Every row gives one point. Any point is a mix of the corners, with weights that add up to 1. It lies inside the corners' shape when no weight is negative. Is each point inside? If not, which corners have a negative weight?
In the rows, zero is written as 128.

Corners:
(1): [ 43 107]
(2): [173 143]
(3): [127 204]
Points:
[126 199] -> inside
[145 148] -> inside
[166 144] -> inside
[ 79 159] -> outside (2)
[ 70 151] -> outside (2)
[118 117] -> outside (3)
[156 195] -> outside (1)
[171 179] -> outside (1)
[ 85 122] -> inside

Corners:
(1): [195 141  85 137  79 194]
(2): [171 125 170  97 181 105]
(3): [142 183  99 209  16  98]
(4): [129  86 235 126 168 122]
(5): [172 193  74 223  89 226]
(6): [176 109  96 117 146 172]
(7): [103 125 205  73 152  88]
Points:
[168 135 125 148  95 127] -> outside (5, 7)
[135 135 177 128 124 111] -> outside (6)
[170 122 119 123 138 152] -> inside
[171 162  93 164 103 165] -> outside (4)
[154 148 135 160 129 156] -> outside (1)

Corners:
(1): [ 85 162 156 176 147 219 193 138 108 151 100  88]
(2): [ 75  57 163  51 128 130  75 137 123   7  47  91]
(3): [130 193  87 157 152 129 212 113 121 108  96 128]
(4): [120  94 127 188 120  66  42  60  62 149 111 105]
(5): [110  39  74 145 142  95 100 120  64  96 150  64]
(6): [ 96  72 120 107 160 111  88 150 110 163 131 109]
(7): [ 91 198  92 119 154 162 190  45 125 113 161  94]
(8): [ 82 108 148 174 165 165 129 205 120  17 172 160]
(9): [153  94 162 112  68  81 135  61 154 198  72 163]
(10): [191 119 155 119 194 135 129  13 116  76 152 130]
(11): [ 73 108 148 107 183 138 172 115 162  79 135  79]
(12): [127 171 196 144 152 189 195 197 138  24 183 107]
(13): [139 127  77 187 129 146 131  81 161 212 111  85]
Points:
[128 125 148 165 157 167 134 153 109  44 137 109] -> outside (6, 7, 9, 11)
[114  94 138 130 143 113 108 101 120 101 136 106] -> outside (1, 3)
[120 109 139 145 141 134 132 120 119 118 119 110] -> outside (7)
[124 147 146 148 147 147 159 105 128 114 136 120] -> outside (2, 5)
[ 99 149 125 138 137 150 162 114 137 152 109  96] -> outside (5, 8, 10)
[105 112 143 130 136 144 135 122 127 101 106 112] -> inside
[116 110 165 126 161 139 128 119 122  70 124 126] -> outside (5, 7, 13)
[121 135 141 157 152 147 156 136 135 128 136 120] -> outside (2, 5, 7)
[ 93 116 135 132 168 145 150 133 117  66 136 101] -> outside (9, 13)
